Each row of a before or after table is a point. The points were changed in one or more steps. Then noise was added and the rows were shuffled. The steps act on columns, c1 being the first. What was done? A step turns or swaps two columns, mirrors them in a line or flattens them onto one, adds a multiple of one to another, or multiplies or shifts one. Angles are multiples of 10 degrees, from the lower column toward the higher: turns from -170 to 170, lines from 10 to 170 but not 90. Use the fewest steps. Two steps may share a column if one is a turn and the other turns, adds or multiplies; they go together, in the order done. Otherwise the lowest column goes first.

Before (8 x 2):
[[ 15 -31]
 [ 22 -16]
 [  4 -28]
 [-12 -11]
 [-19 -10]
 [-19   6]
 [-32  18]
 [-41  27]]
After (8 x 2):
[[-43  16]
 [-61  26]
 [ 34 -28]
 [-16 -12]
 [ 21 -36]
 [ -3 -11]
 [ 34 -19]
 [-27  10]]
Steps: add -0.7 times c2 to c1

Before (9 x 6):
[[-27  19  28 -37  -7   8]
 [-31 -20 -14  -7 -20 -15]
 [ -7 -31  -5   8  14  23]
 [-19  31 -13  -3   2  -2]
 [-26  16  60   1 -18   9]
 [ -6 -33  10 -26  24  15]
 [ -2  15 -12  -1 -21   3]
 [-11 -29   7   2 -13 -11]
 [-15 -18 -16   6  -8  19]]
After (9 x 6):
[[  1 -21   2  -5 -54 -23]
 [ -9  -7 -23   0 -60 -25]
 [ -8  23 -18  16 -38  15]
 [ -3 -27  -6 -30 -25   0]
 [ -6 -16 -18 -21 -48   6]
 [ 16  10  45   2 -58  16]
 [ -4  11 -11   5 -61  10]
 [  3  -1   7 -38 -16 -23]
 [  6  40  16 -12 -47  -2]]
Steps: flatten c1 and c3 onto the line at 70 degrees; turn c2 and c4 by 50 degrees; turn c4 and c6 by 50 degrees; shift c5 by -40

Before (13 x 9):
[[ 11 -12  20   9   9  -4  15  -2   6]
 [ 13  26  12 -17  -7  11  10  -4  -2]
 [  3  -4  14   5   9  11 -19  18  -6]
 [ -4   5 -12  -4 -11  -2  -7 -13  11]
 [-20  15   7  -1  -3  -1  -2  -9 -14]
 [  8  25   7   7  -2  13   0   2   1]
 [ 10  -3  -3  -6  -5  14  13 -10  -6]
 [-22   7 -11  -3   5  -9  10  22 -12]
 [-23  25  15  18  -4  -8   6  -3   8]
 [-14   0 -18  -5   0  17 -19  21  -6]
 [-23   2 -14  -1  14  -4   5 -11   2]
 [-16   0 -16   9  13 -16  -5   1  -5]
 [-22   9  13 -14   7   9 -24  17  12]]
After (13 x 9):
[[-23   5 -13  14   0 -10  12  -5   2]
 [  8   1  -2  -2  -7   1   0  13   0]
 [-18  -3   9   7  14  15 -60  12  12]
 [-26   5 -12   5   3  23  25  -5 -12]
 [ 14  -8  21   9  -8  -1  37  -4   7]
 [-17   6 -14  13  -9   4 -12 -15  -5]
 [-15   5 -16   0   5  18 -47  20  -6]
 [  8   1  -1  -6   6 -12  32  12  -6]
 [  0   5 -12 -11   4 -12 -18  -5  11]
 [  2  -5  14   8  -6  17 -47  14  -7]
 [-21  -2   5  -4 -19  -2  15  -9   8]
 [ 13  -1   3  -7  17  -6  24  10  -2]
 [-24  -1   1  -3   1  -8  -5  -3 -14]]
Steps: add 0.3 times c9 to c1; flatten c2 and c3 onto the line at 110 degrees; turn c4 and c5 by -90 degrees; mirror c6 and c8 in the line at 50 degrees; multiply c7 by 2.5
